Every row gives one point. Examples show where two turns around zero, p and q, send a point. Where does a point land after both, in the order given? Backwards means that the second turn is done in reverse. Each puzzle has new turns, and all numbers are rounded.

Turn p:
[22  1] => [ -2 -22]
[-29  60] => [64 20]
[ 21 -10] => [-13 -19]
[-14 -52] => [-49  21]
Turn q:
[ 0 25] => [23 10]
[ 35 -51] => [-34 -52]
[-35  26] => [11 42]
Where do these land?
p, then q: [42 18] => [-36 -28]
p, then q: [ 9 36] => [  0 -37]
q, then p: [ 32 -38] => [-40  29]
p, then q backwards: [-51  13] => [-37  37]
p, then q backwards: [-32 -28] => [-42  -8]

Turn p:
[-43  -3 -33   9] => [10  8 44 30]
[-33  36 -48  11] => [-10  42  33  43]
[ 39 -18   9 -14] => [ 19  -8 -37 -18]
[-10   4  43 -56] => [-27 -54 -32  20]
[ 46 -19  28  50] => [  8  13  -7 -74]
Turn q:
[ 36 -11 -34  25] => [-19 -35  20  35]
[-28  32 -19 -19] => [39 17 24 -9]
[-52   2 -19  17] => [ 55  -8 -16   7]
[ 52 -28 -12 -34] => [-49 -29  31 -24]
[-7  5 83 11] => [-26  54 -58  -8]
Where do these land?
q, then p: [-7 11 31 22] => [-7 36 10 13]
p, then q: [-34  60 -37  19] => [ 33  58 -29  35]
p, then q: [-31 -23 -12  -5] => [-30  -1 -26   8]
q, then p backwards: [-25 -39  62 -43] => [72  9 44 25]
p, then q: [ 29   3  -8 -13] => [  7 -11  28  13]
q, then p: [ 67 -12 -36  21] => [ -2 -40  60 -35]

Turn p:
[ 50   1  47  28 -25 -52  36 -26] => [  0  44  51  17  57 -44 -25   5]
[  2  57 -43 -60   5  22   6  27] => [-38 -21   6 -11 -75 -14  24 -40]
[ -9  -1  33 -16  27  16 -57 -17] => [ 47 -18  14 -33 -12  38 -22  -8]
[-25 -42  44  19 -21 -10  39  29] => [ -6 -16  -4  -5  41 -29   0  69]
[-50 -29  -6   3   4 -32 -42   6] => [-11 -29 -36 -23  27  38 -35   4]
[ 26  12  26  24 -27  35 -34  38] => [ 30  42 -14 -30 -37 -17 -17  30]
[ 14  -3 -76 -42  13  24   6 -26] => [-24   0  -9  10 -21  32  64 -54]
[-48 -28 -11  57 -13  -5  26 -71] => [ 35 -18 -46  54  75  -4   8 -13]
[ 39  34 -15 -12  37   2  20  41] => [-34  15  36  23 -57   2   2   8]
Turn q:
[ 36  47  -4   7 -26 -10  43  63] => [ 73  -4  14   2   3  -3 -66  18]
[  7 -10   7  62  20  -5 -37 -24] => [-13  29  46  15   3  -4  51  21]
[ -5  -2  43  18 -26  49  44  27] => [ 42 -66  27 -16  -9 -25   0 -13]
[ 29  27 -18 -42   4  22  -5  34] => [  6  10  -2 -46   2  16 -53  -5]
[ 26  24 -42 -64 -20 -17 -47 -21] => [-62  31 -18  -2   1  39 -61   4]
[  1  -8  28  -9 -47  12  54   7] => [ 28 -60  -2  19 -23  -9 -22 -18]
[-17 -32 -46   0  13   1  -6 -23] => [-23   7 -34  -7 -15  23  33  24]
[-84 -21 -17 -16  11 -18 -54 -44] => [-77   1 -48  13  48  -2  50   9]
[-26 -53   3 -16  20 -31 -42 -12] => [-32  18 -24  15  26  33  47 -30]
[33 28 45 59 52 -2 50 -7] => [ 58  34  41   6 -35 -69  22  -8]
Where do these land?
p, then q backwards: [ 17 -25   8 -31 -85  49 -28  54] => [-20  12 -50   0  92  58  17  -7]
p, then q backwards: [ 21 -35 -18 -22  29  37  14  30] => [  8 -43 -35  39   6  15 -16 -23]
q, then p backwards: [ 54 -32   9  24  22   8 -10  43] => [ 46 -12  20 -22  28  27 -37 -33]
p, then q: [ 41 -13 -13 -33  13 -32  25  -5] => [ -1 -21  -6   1  14 -59  17 -23]
p, then q: [-53  35  73  31  24 -41  39 -27] => [ 11  53  49  24  28  47  69 -34]
q, then p: [-49  25 -32  41  22 -49  12 -17] => [-61  17 -10  52 -29  -6 -32  18]
q, then p: [ -2  61 -26 -37 -21  34 -33 -19] => [-10 -51 -27 -52 -16  33 -37   0]
p, then q backwards: [ -4  12 -23  28  11  -6  25 -57] => [-13 -16  43   1 -13 -55   3   6]
p, then q: [-25 -29  23   0 -15   0 -44  -1] => [-13  19 -12 -43  -8  31 -16 -17]

Turn p:
[ 49  23 -14 -35 -34 -49  14  -1   6 -22 -16] => [ 58  35  10 -37 -16 -42  14  20  -2   4  14]
[-17  20  -2 -20  26  54  32 -48 -41  26  45] => [-45  12  49  -3  51  34   9   1  -1 -59 -22]
[-44 -12 -20  16 -25  -9 -16 -48  34 -46 -34] => [-14  11 -58 -40 -34  20  -7 -25 -40  -9  35]
[ 17 -54  38  24  28  12  30 -36 -40  51   7] => [-39 -38  52   9  43  33  25   9  26  16  47]
[ 36 -39 -70  33  31  57 -50  33 -29   6  18] => [ 16 -43 -34  56  58 -21  27 -73  27 -22 -14]
[ -9  35   6 -10  18 -20 -47 -20 -23 -13  11] => [ -5 -22  -3  -8   3 -21  17  18 -54 -15 -28]
[-33  -1 -19  -3  63  25   0  51 -15  32 -19] => [-20 -23  25  51  21 -15 -59 -38  -4   6 -22]
[-14  18 -15  29 -37  11  18 -24 -14  40  17] => [ -3  24 -19   4  49  37  -6  32   2 -14  11]
[ 16  30  41  15  51 -17  33 -35  19  19  35] => [-50   4  41  26 -18 -14  17  57   3 -29  20]
[-66 -66  23 -19 -10 -42   4  51  50 -14  -3] => [ 24 -46  -8  -8 -83  42 -64  -8  19  29   6]
[ 45   7   3 -37 -58  -6 -50  20  46 -24 -39] => [ 67  41 -26  -5 -46 -11  40 -21 -19  46 -15]
[ 19  38  28   6 -51 -16  31  57   7 -54 -21] => [ 13  44 -27 -42 -29 -41 -15  26  43  46 -34]
Turn q:
[ 66  23  10  26  15  51  27  11  18   7 -65] => [  3  38 -40  52 -43  36  32   0  12 -56  28]
[ 27 -32 -21  62  35  21   7  -7  35  -5  -1] => [-28  34   2  20  39  38  28  -6  45 -30  -4]
[-37  -5  24  15 -46 -38 -21  -3 -40 -37  27] => [-17  10  25 -10  12 -10 -52  25 -42  51 -28]
[ 11  51  51  21 -33  20  30  68  62  46 -41] => [  33   49 -106   13  -14  -12   16   39    3    0   58]
[ 32 -21 -54  -7  32  26 -63  -6  25 -15 -10] => [-62 -44   9  -1 -10  42  22 -25  45 -10  15]
[ -7  21 -27  -7  43 -16  -5  24 -49  13   4] => [ -3 -16  20 -19 -25 -35 -33   7  31 -38 -13]
[-70 -76  44 -23 -54 -11 -10 -39 -47   8  26] => [ 17 -16  68  18  26 -44  17  28 -45  91 -36]
[ 15 -32 -34  13  45  -4 -23 -31  33   5 -26] => [-41 -17   3  27  24   8  28 -45  38 -19  -2]
[ 15 -27 -10   3 -29 -28 -21 -53  -4  24  18] => [-25 -30   0   3  27  -2  29  -4 -33  10 -51]
[ 21  26 -36 -54  16 -14  28  56 -20 -21  42] => [ 23 -28  23 -68 -12   1 -33  13  -9 -52  40]
[-17  36   2 -29  19  11 -10  -7 -26  -8  61] => [ 41 -31  17 -44 -15  16 -33   2  15  10 -27]
[-38 -20  51 -28  -8 -46   0 -33 -19 -27  15] => [ 27 -21  30  23  31 -22 -41 -14 -41  44 -16]
[-19  55   1  10 -34  28  61  20  33  11 -52] => [ 30  75 -52 -11 -39 -17  21 -21 -15  -3  35]
Where do these land?
q, then p: [-21  28  14   6 -32  20  -7 -16  50 -50   6] => [ -2  29  18  34  53  28  20  -8 -27 -30 -15]
q, then p backwards: [ 14 -15  36  35 -50  42 -42  19  11 -19  22] => [-21   8  65  32 -47  -3  -1  -9  15  45  -1]
q, then p: [  2   8 -10   2   3  46  -2  22 -32 -68 -17] => [-11  24 -23  -1  -3  45  33  25  -1  18 -59]
p, then q: [-32  42 -10  14 -52  13 -27  31 -17 -26  41] => [-51   4   3   1 -49 -14  14 -35  14 -33  49]
q, then p: [ 25 -23 -52   8  35  -8  36 -38   8  54  11] => [-36  19  23 -51 -46 -36 -16 -22  12 -11  43]
q, then p: [  2   0 -21 -16  61 -18 -31 -11  12  54 -28] => [  6 -14 -29 -15 -51  10 -11  -9   5 -20  71]
p, then q backwards: [ 11  26  28  13 -41  -8 -20 -35 -37 -34  -5] => [ -4  -2 -29   8 -60  -1   4   7  20  37  36]
p, then q: [-51  33  65  47 -31  49   5  11 -16 -28  17] => [ -9  23  -5 -21 -49 -61  32 -35  46  35  46]
q, then p: [-22 -82 -33 -38  43 -56  15 -24   8  53  -8] => [-38 -61  44 -27 -55 -21 -15  30  10  -9  76]
p, then q: [ 18  29   1  45 -21 -22  18  50  -6 -45 -44] => [-34 -43 -48 -43  17 -52   3 -21  -1 -17   1]
p, then q: [ 18 -23 -18 -71  15  -9  34  -6   9  75 -23] => [ 43 -16 -31  50   3  61 -29  48   3   4 -40]
p, then q: [ 36 -23  -2 -44  70 -49  23  -3  11  34  30] => [ 12  10  -2  43  61  36 -39  57 -36  22   5]

Turn p:
[-10  15   1  21   9 -55 -30  -8  18 -44 -11   0  25   7] => [ 12  -6   1  56 -31 -15  -9 -13  -3 -16  16  -6  27  44]
[-37   7 -23  49  57  25  48  29  43  57  14  30  33  10] => [-58  34  28  -3 -11 -36 -11 -31  -6  38 -51  82   6 -15]
[ 39  16 -13 -22 -17   2 -45 -55 -16  14 -31   8 -14 -21] => [ 36  14  -3 -25  17   3  -8  22  40  31  31 -50  13  28]
[  7 -18  54  -4   6 -43 -16  16 -41 -41  -9  47  29 -52] => [ 54  14 -20  -5 -63 -11  19 -43   9 -44  28  -6 -39  25]
[ -2 -34  35  24  27 -38 -37  -4  -9 -32  42  15 -51  46] => [-25 -31 -38  70 -34  25  -1 -27   0  22  24 -31 -42 -12]
[-33  58  22 -36 -47 -19  62 -21   0   6  31 -20 -44   6] => [ 12  21  31  13  27  53  64  41 -72  12   4  -2  -1  -7]
[  4  19  19  -3   1 -21 -20 -10   3  21 -57 -44 -16  -2] => [ 32   7  51  20  36   8 -26  -9  14  -4  23 -25  10  -2]
[ 32 -55  -2  54 -19  30  15 -33  54  -9  -7 -38  14  36] => [-45 -33 -16  13  24 -62 -15  12   1   3  45   2  45 -56]
[ 51  -2  19 -50  14 -17  44 -15 -60 -36  15   8  37  26] => [ 47 -51 -46 -42  -1  30  17 -27 -38   3  40  33  -4  25]
[ -2  37  32 -62 -48  48 -39 -50 -12  -9   1 -24 -13  25] => [ -9  -2  -1 -16  53  60  25  60  27 -15  57 -21  -4  27]
[-63 -28 -41 -23  48 -16 -10  35 -21 -24 -22  34 -73 -33] => [ 37 -21  19  32 -54  33  17  -1  51  10 -90 -13 -31 -22]
[ 51 -25 -10  17  55  24  -9  39  19 -25  20  19   3 -11] => [-27 -44 -27 -15  -4 -52   0 -46  18   5 -30  -3 -28  13]
[-20 -47 -66 -24   1  31  13  59  25  73  15  -2  19 -53] => [  -7   51  -24  -44   28  -21  -18   -6   22  -18 -106   20   13  -45]
[ 13  50 -13  37 -61  15  45   6  40  39 -38 -13  30  63] => [-59  14  62 -34  18   0 -22   7 -54   5  30   9  80  -9]
[-29   8 -13  22 -27  34 -21  13 -44  10  37 -19  21 -48] => [  1  36 -15 -21  -7 -14 -32  60  -9 -33 -20   9 -45   7]
Turn q:
[  8 -68  42 -23 -24  11  11  44  34 -43 -24   2  63   9] => [-37  70 -10 -45  31  -5  -1   1 -12 -13  55   3  37  57]
[  0  29 -13   3 -37 -49  36  48  33 -43  12 -63   1 -52] => [-14  18 -20  14 -72 -42 -33   9 -22 -37  34  52  49 -28]
[ 20  47 -27  40   7 -16  41  31  37  34  36  -4 -33  12] => [ -1   6  38   9 -41 -10 -29  -9 -34   8 -68  41   2 -34]
[-51   1 -25 -41  37  -4  -5 -28 -32  63 -32  57 -26 -18] => [ 29 -36 -50  36  33  44   6 -57  30  53 -29 -20  -8  -9]
[-21 -22  12 -28 -12  36 -27 -13 -83  29 -29  42 -42  32] => [  6 -70 -20 -17  69  37  57 -27  -9  11  -4 -34 -13  -3]
[-31  26  -2  32   2  10  37 -35 -14  41  14 -26   8   6] => [ 27   0  34  29 -25  -9  23 -49   5  -8  -8  10 -39 -13]
[ 30 -42  -7 -74 -63  39 -41 -11 -18 -34 -33  49  58  21] => [-44  34 -56 -66  45  16  26  12  -5   1  44 -93  -2   2]
[ -2  55  10 -18  41  16 -17  12 -18  49 -20 -11 -41   0] => [ 60 -57  19  -5  -1   0 -10 -18  -3  44 -19  -6  18 -20]
[ -3   8 -26  17  47  -4 -15 -36 -40  12 -35   3  14  43] => [ -9 -26  44  31  22  27   6  -4  22  44  20 -26 -35 -14]
[-36  73  24  10  20 -26  20  -5  31 -18  45  -8 -14 -13] => [ 46  -5   5  29 -84  17 -18  11 -21  -8 -17  23  -3  20]
[ -8  21   2  16  19 -49 -24  16 -47  47  26  24 -18   0] => [ -3 -58 -19  18  -6 -11   7   0 -16  52 -28  31 -36   5]
[-35   6 -34  -6  27   7   2  20  10 -14  41 -22 -30   7] => [  2 -22  11  52 -11  -9 -27  -3 -23 -24 -27 -14  24  14]
[ 72 -53  16  -5 -12  -3 -24  -6  12  12  38 -35  27 -17] => [ -8  42  -3 -21  27 -83  19  50  14   0  -6   1  -5   7]
[ 32 -24   3  54   7  39   6   6  10 -39   3   8  35 -42] => [  2  38  10 -22  32  -9 -50  23  10 -46  23  22 -38   3]
[  3 -80  14  13 -62  43 -64 -33  43 -48 -65  17  42  23] => [-68  33   3 -78  37  23  14  11  80 -49  41 -50   5  40]
[ 21  25  11  10   3 -50  65 -12  42 -48  24 -33 -42 -12] => [ 15  37  15  38 -57  14   9  48 -14 -29 -10  57  39 -28]
Where do these land?
q, then p backwards: [ 29 -18 -40 -37  11 -16 -27 -25  45  31  -7   6  11  94] => [  2  40 -43  13 -18   9 -19  -1  61  38  -7  43 -80   4]
q, then p: [ 21 -27 -32  27  33  27  23 -78 -55  37  64 -18  16  32] => [ 28 -28  81  46  -5 -38   8 -29 -41  41  13 -27 -52 -44]
p, then q backwards: [-36  22  24 -13   5   2  -9  70  46   2  26 -35  23 -14] => [-21 -62 -23  44 -15  29  41   2   6  -7  46   6 -18  14]
p, then q: [ 78 -58  18 -40   2 -26  13 -20  67 -28  12 -43  34 -50] => [-26  63  12 105  -5  -7 -19  56  14  36  19  18 -18 -41]
q, then p: [-38   8 -40 -23  48   9 -26  51  16   9  26  13  -5   0] => [ -2   2  -9  22  -1   3 -85   5  36   0  32  -6  14  -4]
p, then q backwards: [ 17  41  12  36  47  -7  31  18 -38 -29   1 -89   4 -43] => [ 11  16  18  51  56  49  -4  35 -59  12  66 -24   1 -13]
p, then q: [ 17  17  37  19 -27 -39 -11 -10 -62  36  -7  23  -4 -43] => [ 34 -36   3 -23 -34 -37  31  41 -32  -2 -21 -23   4 -47]
p, then q: [-28  28  28 -29  22  13 -46 -25 -15  -3  13  22  18  -2] => [ -5   4  41 -14 -15  31 -10  -2 -27 -15 -56 -20  11   7]
p, then q: [ 34  19 -22   0  -8  95   8  10 -22  -5 -37  16  16 -17] => [  2  20 -47   0   2   6  19   5 -17  33  -3 -22  82  48]
p, then q: [ 28  33  13   6  39   7  57  52  48 -36 -27  -1 -10  21] => [  9  29 -10  26  34  39  76  -5  26   3  32  31 -15  38]
p, then q: [ 19  10 -20  -1 -25  39   3   3 -87  -9 -11  44 -36  50] => [  9 -13 -36 -34  42 -50  29 -38 -16 -33 -22 -52  51  15]
p, then q backwards: [-57 -62  11   7 -25  34  -8  32 -18 -29 -27  40  55  21] => [-19  23  -8  50 -69 -29  10 -13  44 -43 -25 -19 -30 -46]
p, then q: [-34 -66 -22   7 -35 -63  24 -50  80   2  -1  10  32 -16] => [-28  55 -13   5 -58 -16 -55 -17  -3  13  41  34 -79 -44]
p, then q: [-41   0  39  16 -21 -35  24 -19  21  18  -4 -13 -54   0] => [ 52 -10  11 -12 -10 -20  -9 -10 -12 -29   7  59 -38 -14]
q, then p backwards: [-28  35 -11 -38 -22 -23  -4  22  16   4 -22   3 -35 -15] => [ 11 -43 -37  -8  -9 -28  12   2  -5 -17  -8  29  10  40]
p, then q: [-18  29 -27  28 -71   9 -26 -28  -1 -12  21  44 -24   2] => [-18 -22  10 -19 -40 -41  -3 -58 -56 -16  21  -1  26   3]
q, then p: [ 37 -11  32  35  27 -25 -27  -4 -39  13 -18 -25 -41 -20] => [ -9  13 -24  -7 -24 -17  27 -79  12   5 -28  -2  -9 -29]
